Every row gives one point. The last column is the point's height on a tilted bowl or saddle (a function of degree 2), plus a little noise. Count its main directions that bend up, bend down and stay straight.

Points (11 x 3):
[[ 27 -26   9]
 [  6  28 -11]
 [ 49  57  60]
 [-14  10 -15]
 [  3  -8   5]
 [-32  15 -34]
 [ 37  33  31]
 [  6 -22  11]
 [ 11  -7   9]
 [-34  -8   3]
 [-60 -15  18]]
Directions: 1 up, 1 down, 0 straight

Points:
[[ 18  19  16 -29]
 [-40  -9  59  20]
 [  9 -25 -12  -4]
 [  9  33   0 -11]
 [ 31 -60 -17  43]
 [  7  27  -1 -14]
 [ -3 -10  19 -23]
 [ 19 -14  28 -40]
 [ 25  14 -16 -12]
 [-60 -14  21  60]
 [ 23  11 -19 -12]
 [-22   7  20  -6]
 [ 30  17 -10 -14]
 [ 27 -13  46 -53]
 [-12  17  58 -20]
 [-36 -21 -40  39]
 [-23   5  16  -5]
 [-43   1   3  25]]
Directions: 2 up, 0 down, 1 straight

Points:
[[ -7   4 -10   9  -3]
 [ 23   9  26  23   4]
 [-22  42  -6 -12 -20]
 [ 36  19 -32   1 -56]
 [ 60 -31 -36  14 -54]
 [ 11 -23 -12 -11 -25]
 [  4   7  -6   6  -6]
 [  2  47 -18 -36 -60]
 [ 30  17  17 -15 -10]
 [ 41   8 -15  11 -40]
 [ -1  19  -7  20   1]
 [  3  35  11   8  10]
 [  2   5 -14 -44 -34]
 [  2 -25  12  -9 -20]
 [ 32 -22   4   7 -35]
 [-20  18   9  27  19]
 [-18   2 -15  34  13]
 [ 21 -11   9 -10 -21]
 [  8 -40  26  11 -40]
 [  2  -3  19  11   5]
 [ -6 -21 -15  40  14]
 [-17 -19  -7 -29 -24]
 [-14  48  -3 -24 -22]
 [ 30  37  20 -10  -1]
 [-19 -20  15  11  -6]
 [  2  43 -38  15 -49]]
Directions: 1 up, 2 down, 1 straight

Points (39 x 7):
[[  2  25 -40 -20  -5  13   2]
 [ -8 -19   0   1 -26   3 -23]
 [-21  30 -16  21 -39  -1 -33]
 [ -7  -6 -20   3  10  12  23]
 [-34  -9  13   1   9  -2  -4]
 [-15 -32   7  -3  14  -6  10]
 [ 12  26 -24 -16 -18  -5 -15]
 [ 23  33  22  24 -28  56  18]
 [ 11   0 -39  17   4   6  11]
 [ -6 -15  14  48  49   7 -24]
 [-20  -9 -31 -12 -20 -13 -13]
 [-14 -11  11  12  -7  30  -6]
 [ 29  27  27  49 -27  -7 -33]
 [  4 -18  -5 -23  16  15  25]
 [ -5  20 -12  21  59 -21 -15]
 [-12  33  15 -14   2   2 -14]
 [ 30  -4  17   8 -15  12 -16]
 [-38  13  11  11 -27  10 -35]
 [ 16  28  32   5  25 -41 -55]
 [ 17   2  16  30  -3  -1 -24]
 [ 52 -16 -33   1 -12 -19 -45]
 [-11  -6 -17  13  -8   8   6]
 [ 27   8  -2 -46  -7 -17 -14]
 [  3   9   1 -13  13 -12   0]
 [ -3   6  26  15   2  21 -14]
 [ 48 -14   6  -2  -9 -37 -60]
 [ 11  -3 -13  19 -17 -14 -24]
 [ -3   5 -16  12   5  -1   6]
 [ 29   7  21   0 -18 -15 -32]
 [ 13  26  33 -22   7  18  -4]
 [-16  11  -6  -6  -6   6   0]
 [  1  21   4   5  12  -6  -6]
 [-14  -2  11  -4 -20   8 -20]
 [ -7 -24 -29  24  -2  -1   8]
 [ -2   2   1 -46 -18  60 -11]
 [  7  16 -33  11  16  -9   2]
 [ 24  29   5 -28  35   1   6]
 [ 26  14  37  -5 -10 -17 -35]
 [ 25   9   1 -41  -9 -10 -11]]
Directions: 1 up, 4 down, 1 straight

Points (62 x 9):
[[ 10 -19   4 -26   4 -14 -24  -8  23]
 [-19  -8 -13   9   8  -6 -19  16  -1]
 [ -6 -20  33  32  18   5  22  23 -24]
 [ 16 -28  13 -12  34  21  21 -12  23]
 [ 36   1  -5  -6 -22 -17   4 -30  20]
 [ -6 -24  31 -24  40   0 -15  -5  14]
 [ 17  -1 -28   8 -39  30   6  41  29]
 [  7  34   2  -7  -2  -1  21 -12  29]
 [-18  -3  11  29 -13 -39 -13  12 -39]
 [ -2  24  -5  32   4 -15  -6  10  11]
 [  4   7 -38   1 -13 -24 -27  20  -3]
 [ 22 -36  15 -31  21   2   6   6  41]
 [ 31  17 -27  22  15  39  16  -9  45]
 [  7   6 -15 -28   6  16 -28 -10  31]
 [-16 -12  -7  25  11  26 -10 -10  10]
 [-32  14   9  18 -10   3  -8  11  -1]
 [ 19  -1  16 -23   8 -12  26 -10  29]
 [-16   5   5   2 -24  -6  10   9   9]
 [-18  40  -4  12  10  18 -41  13  28]
 [-17 -27   2   4 -13 -25  -1   0 -18]
 [-28  30 -37  13  26   1  21  25  27]
 [ 42  11 -41  20  20 -29   5  32  18]
 [  0   7  -5  15  -4  -2 -22   8  10]
 [  3 -52   2 -10   7   6 -16  -4  18]
 [ 14  16 -21  -9 -46  16 -37 -36  37]
 [-19  17  -2 -23  16  -2  16   5  19]
 [-23  -3  -7 -11 -11   2  22  15  17]
 [ 20 -19   6  15  10  23  49 -23  30]
 [ 49   6  45 -20 -18 -29  -1   2   1]
 [-18  20  18  -2 -18 -47  -3  -8 -20]
 [-11  27   7 -11  15   7  -8   1  14]
 [-16 -32  -2  11  15   4   0  38 -12]
 [ -6   1  -5  18   8   0 -42 -48  45]
 [-10  -5 -18   1 -23 -34 -17 -25  -2]
 [-25   1 -15  28  -8 -15 -39   9  -2]
 [  7  -3   5  -3  22 -47  22  13  -9]
 [  8   1   8  -3  30  13 -32 -14  26]
 [-30 -25   7  53   4 -15  30 -26 -23]
 [ 11  -3  25  -1  -6   4   2 -14  16]
 [  8   3 -17  22 -15  33   3  17  29]
 [ 19  -4 -10  21 -55 -18  -6  22 -18]
 [ -7  16 -20   5  18  -7 -36  12  21]
 [  7 -18 -33   4 -34 -27  40 -24   9]
 [ 18 -19  33 -41 -22   0  17  -1  59]
 [  1 -15 -15  -6  15  19  14   0  17]
 [-40  45  -7 -16  -4  25 -37  23  22]
 [ 23  -6   4 -14 -20 -40 -13  -4  -8]
 [  7  -6 -10   2  36   6  19  46  29]
 [-20  -7 -47   1  52  27 -13 -22   9]
 [  6 -11  -2 -53  49  34 -39 -28  53]
 [ 10   1 -14 -29  20   4  15 -24  26]
 [-12   4  -6  -7 -13 -42 -24 -15  -9]
 [ -4 -21 -20   7  12 -11  -3  13  -5]
 [ 26  22  -6  -9  -5 -22 -18 -45  21]
 [  2  14 -28  21 -12   2  11  18  22]
 [ -5 -18 -21  -1 -11  -6 -30  22   1]
 [-27  27  -6  -4  -1  -7  32  -9  24]
 [ 21 -27  -7  -6  29   9 -60 -18  60]
 [ -5  12  -8 -15   5  -9 -22 -30  19]
 [ -7 -27  12   5  -6 -27 -15 -12 -12]
 [-36  -8  19 -10  16  -7  18  13  -7]
 [ 23  -3  -4 -10  -9   0  -4  18  22]]
Directions: 3 up, 3 down, 2 straight
